Every row gives one point. Each table stands for the endless flat space through its points: a line for two points, a plane for three, and so on. Write the one point that lies in both, or say that there is none.

First, 2 rows:
[[-0.9  3.4  2.7  2.1]
 [-0.7  3.0  1.5  1.3]]
Second, 2 rows:
[[-1.1  2.3  2.0  1.3]
 [-0.9  3.3  1.4  2.7]]
They share: no point

First, 5 rows:
[[ 0.1  1.6 -0.4 -1.3 -2.0  4.2]
 [-1.3 -2.5  1.0 -1.7 -0.4 -0.3]
 [-1.8 -0.4  0.7 -3.5 -1.4  2.9]
 [-3.7 -5.7  0.2 -3.3 -1.8 -1.0]
 [-4.4 -4.9 -2.6 -3.5 -1.5 -1.9]]
Second:
[[-1.5 -0.8 -0.7 -5.0 -1.2  0.2]
 [-2.5 -3.8 -0.2 -2.0 -1.2  2.7]]
They share: no point

First (4 x 6):
[[ 0.2 -0.4 -1.2 -1.8 -0.4  0.5]
 [ 0.3 -1.6 -0.5 -2.6 -0.7 -0.2]
 [ 1.0 -1.0 -2.1 -1.2  1.2  1.9]
 [ 5.5 -1.0  1.9 -4.4  3.1  5.6]]
Second, 3 rows:
[[ 0.8 -1.5 -1.1 -0.8  1.2  1.4]
 [ 2.4 -1.4  1.0  0.5 -0.9  2.2]
 [-0.8 -1.3 -2.9 -2.6  2.2  0.2]]
They share: [ 0.4 -1.0 -1.1 -2.0 -0.2  0.5]

First:
[[-0.6 -3.9  2.8 -0.7 -0.7  0.1  1.8  1.1]
 [-0.8 -3.3  1.6  0.1  0.5 -1.1  0.3 -1.2]
 [ 1.7 -2.3 -1.2 -4.5 -0.3 -0.9 -0.9 -1.4]
 [ 0.1 -3.0  0.1 -2.3 -1.3  0.4  1.2  0.3]]
Second, 2 rows:
[[ 0.3 -2.8  0.8  2.9  2.5 -0.4  0.0 -2.2]
 [-0.2 -2.9  0.8  2.1  1.7 -0.5  0.2 -1.9]]
They share: [-1.2 -3.1  0.8  0.5  0.1 -0.7  0.6 -1.3]

First:
[[-1.3 -1.8  4.0  0.8 -0.2  0.6  0.0  0.1  3.2]
 [ 1.2  0.7  0.0 -2.2 -3.7  3.6  0.5  3.1  2.7]]
Second (2 x 9):
[[-0.7  0.6  2.8  0.2 -3.8  2.7 -0.9  3.7  1.7]
 [ 1.1 -1.2  0.4 -2.2 -0.8  2.1  1.5  0.1  4.1]]
They share: [ 0.2 -0.3  1.6 -1.0 -2.3  2.4  0.3  1.9  2.9]

First:
[[ 2.3 -1.2  1.0 -0.4  0.0  1.6 -1.0  0.4 -1.5  1.7  1.4]
 [-0.8  0.0  1.4  0.0  0.4  2.2 -1.2 -0.1  1.0  2.5  2.1]
 [-2.1  1.0  1.0 -1.2 -2.0  4.0  1.0  3.4  2.5  2.3 -0.2]
 [ 1.5 -1.1  1.8  0.5  1.6  0.9 -1.9 -1.0 -1.5  2.5  2.6]
 [ 3.4 -1.5  1.4 -0.4  0.0  1.4 -0.3  1.7 -2.9  1.8  0.4]]
Second, 3 rows:
[[-0.2  1.5  3.7 -3.7 -4.9  1.1  0.0  3.2 -1.4  0.6  4.1]
 [ 0.7  0.7  2.1 -2.7 -2.5  1.9 -1.3  1.6 -0.7  2.3  1.3]
 [ 1.0 -1.7 -0.3 -0.5 -0.9  3.5 -1.2  0.0  1.4  1.0 -1.5]]
They share: no point

First (7 x 12):
[[-7.3 -2.1 -2.5 -0.8 -0.6  1.3 -0.9  1.5 -4.6 -0.9 -1.2 -4.8]
 [ 1.3 -1.5 -0.7  2.9 -5.1  4.1 -1.1  2.5  0.1 -0.7  1.2  1.0]
 [-3.0 -5.9 -5.6  1.7  1.6  3.2 -2.5  2.6 -5.3  1.1 -2.0 -4.2]
 [-3.7 -2.1 -3.6 -4.3 -4.4  0.2 -1.7 -1.9  3.6 -0.4  0.7  0.7]
 [-4.1  1.0  1.3 -1.8 -2.6  1.1 -0.1 -1.3  0.8 -2.3  0.2 -1.4]
 [-5.2  0.1  0.1 -4.2 -3.6 -0.3  1.3 -2.6  2.3 -1.8  1.3 -2.3]
 [-1.2 -3.2 -1.9  0.6 -4.3  3.5  1.5  1.7  0.4 -1.5  2.4 -2.8]]
Second, 4 rows:
[[-1.5 -2.4 -4.9 -0.1 -1.0  3.5 -3.0  0.8 -2.4  0.2 -1.4  0.6]
 [-1.8 -2.1 -3.9 -0.8 -0.4  4.4 -3.5  0.9 -1.0 -1.2 -1.6  0.2]
 [-0.5 -4.0 -3.9  1.9 -1.0  2.3 -3.2  0.2 -4.4  0.8 -0.4 -0.2]
 [-3.3 -1.8 -3.5  0.9 -2.8  1.7 -1.0  2.2 -1.4  1.0 -1.2 -0.8]]
They share: [-2.2 -2.6 -2.7  0.7 -1.3  2.9 -2.6  1.3 -1.5 -0.5 -1.0 -0.9]

First:
[[ 1.0 -0.2 -0.4  1.7 -0.4  3.7  0.9  2.4  0.5 -0.8 -3.6  1.5  3.3  0.7]
 [ 0.0 -0.2 -0.9 -2.3 -1.9  1.2 -0.1  0.4  2.5  3.2 -1.1  3.5  2.3  1.2]
 [ 2.5 -2.6 -0.7  0.8 -0.4  5.8 -0.3  2.7 -0.7 -0.5 -6.0 -0.3  3.9  1.9]]
Second, 4 rows:
[[ 1.9 -1.6 -2.2  2.2 -0.7  1.1  2.7  2.1  2.3  1.4 -2.1  1.1  3.9  2.1]
 [-2.1 -0.5  1.3  0.0 -0.2  4.8 -0.6  1.5  0.2 -1.7 -5.8  4.1  2.0  1.8]
 [-2.7  1.4  1.8 -3.0 -1.1  3.9 -1.9  0.8 -1.2 -0.6 -5.2  4.1  1.9  1.4]
 [-4.9  1.1  3.7 -1.6 -1.8  3.6 -1.0  0.3 -3.0 -2.5 -7.4  5.3  2.8  2.2]]
They share: no point

First (5 x 18):
[[ 1.1  3.1  0.9 -1.6 -1.9 -1.9 -4.5 -2.1 -2.1  3.0  0.8 -1.1 -2.5 -3.9
   0.9 -0.1  2.2 -0.8]
 [ 2.0  4.6  2.3  1.3 -3.5 -4.2 -4.7  0.4  1.9  3.5 -0.2 -3.2 -3.2 -5.6
  -0.4 -2.2  4.0  0.3]
 [ 2.1  3.3  0.3 -1.6 -1.3 -0.6 -3.4  2.1  1.7  0.0 -3.1 -5.2 -1.4 -2.1
   0.3 -4.5  3.0 -1.5]
 [ 1.8  2.5  4.6 -2.1 -5.0 -0.6 -0.9 -2.3 -0.4  4.3  2.9 -1.3  0.8 -1.2
   0.9  0.4  3.4  0.6]
 [ 0.4  0.4  1.1 -4.3 -1.5  2.3 -2.6 -3.2 -3.3  3.1  1.1 -1.5  0.3  0.0
   2.0 -0.2  1.0 -0.2]]
Second (5 x 18):
[[ 2.9  0.3  1.8  0.4 -3.4  0.1 -1.9 -1.6  0.5  1.7  0.4 -3.2 -3.0 -1.5
   4.1 -1.8  3.0 -0.7]
 [ 3.1  3.3  1.6 -2.4 -3.6 -0.7 -3.7 -3.4 -0.7  3.3  1.6 -3.6  1.8 -5.1
  -2.1 -0.8  4.2  0.3]
 [-1.3  5.8  4.0 -1.1 -0.9 -3.5 -3.5  1.1  0.2  3.4  0.2 -1.4 -2.5 -3.1
  -0.2 -2.0  1.9 -0.3]
 [ 2.3  2.4  3.3  0.7 -0.9  0.1 -1.0 -2.6  1.7  2.1  0.4 -4.4 -3.8 -3.3
   4.3 -1.2  3.9  0.8]
 [-0.4  4.2  3.0  0.1 -0.9 -3.2 -4.6 -0.5 -1.0  0.6  1.6 -2.6 -0.5 -4.8
  -1.7 -5.4  1.2 -3.4]]
They share: [ 1.6  3.0  2.3 -1.3 -3.1 -1.4 -3.1 -1.0 -0.1  3.1  0.6 -2.4 -1.2 -2.8
  0.6 -1.2  3.0 -0.1]
